Every row gives one point. Each copy is the shape, with its points in the same order, stretched, turned, moved and blurred by noise. Is it also mirrored, or only turned?

Shape:
[[-29  16  -4]
 [-22  -1  16]
 [ 31  -7  -3]
 [ 53 -32  12]
 [-31 -28  -3]
 [ 21 -30  18]
 [-28   7  -1]
 [  2  32  14]
 [-30 -34  -2]]
Copy 1 (9 x 3):
[[ 35   1  17]
 [ 14  -4  36]
 [-25  14 -29]
 [-60   9 -27]
 [ 15 -37  23]
 [-35  -4   4]
 [ 29  -6  21]
 [ 11  36  11]
 [ 12 -41  23]]
Copy 1 is: mirrored
Copy 2:
[[ 24 -41  22]
 [ 22 -11  27]
 [  1   4 -30]
 [-19  41 -36]
 [-20 -18  35]
 [-13  28  -3]
 [ 15 -35  27]
 [ 50 -22  -6]
 [-34 -16  37]]
Copy 2 is: mirrored
Copy 3 (9 x 3):
[[ 22  10  -8]
 [  0  23 -12]
 [-17 -15   3]
 [-45 -13   9]
 [  4  23  13]
 [-33  12   2]
 [ 14  12  -4]
 [  3   0 -29]
 [  2  29  22]]
Copy 3 is: mirrored

Shape (9 x 3):
[[  6  15  20]
 [-55   7   8]
 [  4  10   4]
 [ 14  -5  -1]
 [-60  12 -14]
 [  7  21  -8]
 [ 14 -25  17]
 [ -6  25   0]
 [ -2   9  14]]
Copy 1, 9 rows:
[[ 19 -13  -4]
 [-32 -32  -7]
 [  9   3   2]
 [  6  20   0]
 [-47 -19  13]
 [  5   2  16]
 [ 12  20 -25]
 [  6  -7  13]
 [ 12  -7  -5]]
Copy 1 is: only turned
Copy 2:
[[  6 -33  -3]
 [-15  -5 -44]
 [  1 -11  -4]
 [ 14  -7   2]
 [-36   9 -40]
 [-12  -7   7]
 [ 33  -9 -12]
 [-16 -14  -9]
 [  7 -18  -7]]
Copy 2 is: only turned

Shape:
[[ 29   2  -7  13]
 [-17  -2  -1  37]
 [-27  32  13  18]
 [ 22 -14  -3  -8]
 [ 30 -20  11  13]
 [ 24  -5   0  -9]
 [-12  20  18  18]
 [ 10 -18   3  37]]
Copy 1 (8 x 4):
[[ 20  16  16  23]
 [-19 -18 -10  24]
 [-60  -5  24  17]
 [ 20  16  -7  -3]
 [ 33   3   9 -10]
 [ 12  23  -2   2]
 [-37  -3  28   2]
 [ 17 -13  -3  10]]
Copy 1 is: only turned
Copy 2, 8 rows:
[[ 40  -9  12   3]
 [ 15 -13 -25 -15]
 [ 12  21   1 -25]
 [  8 -10   6  17]
 [ 22   2  -9  27]
 [ 14  -2  12  18]
 [ 17  22  -1  -8]
 [ 26 -12 -24   6]]
Copy 2 is: only turned

Shape (7 x 4):
[[  4   7 -47   0]
 [-24 -13   8  18]
 [ 14 -11  33  45]
 [ 22  29 -15   1]
 [-16 -12   8  -3]
 [ 11  24  -9   8]
 [ 22 -13  22  22]]
Copy 1:
[[-15 -46 -16  28]
 [-29   7   8 -20]
 [ 21  60 -18 -16]
 [ 15 -10   0  27]
 [-19  -9  14 -24]
 [  4  -2   2  20]
 [ 27  34 -19 -17]]
Copy 1 is: mirrored
Copy 2 (7 x 4):
[[-21  -4  22 -25]
 [ 28  24  -8   1]
 [ 19  44 -15  37]
 [-21 -14   6  -4]
 [ 33   3   2   3]
 [-14  -4   0  -4]
 [ 21  21   3  34]]
Copy 2 is: only turned
Copy 3:
[[-26 -13  38 -14]
 [ 11  14  21  23]
 [ -9   4  -1  52]
 [-24 -32  11   2]
 [  4  13  14   2]
 [-15 -26  14  12]
 [-17   6  -3  26]]
Copy 3 is: mirrored
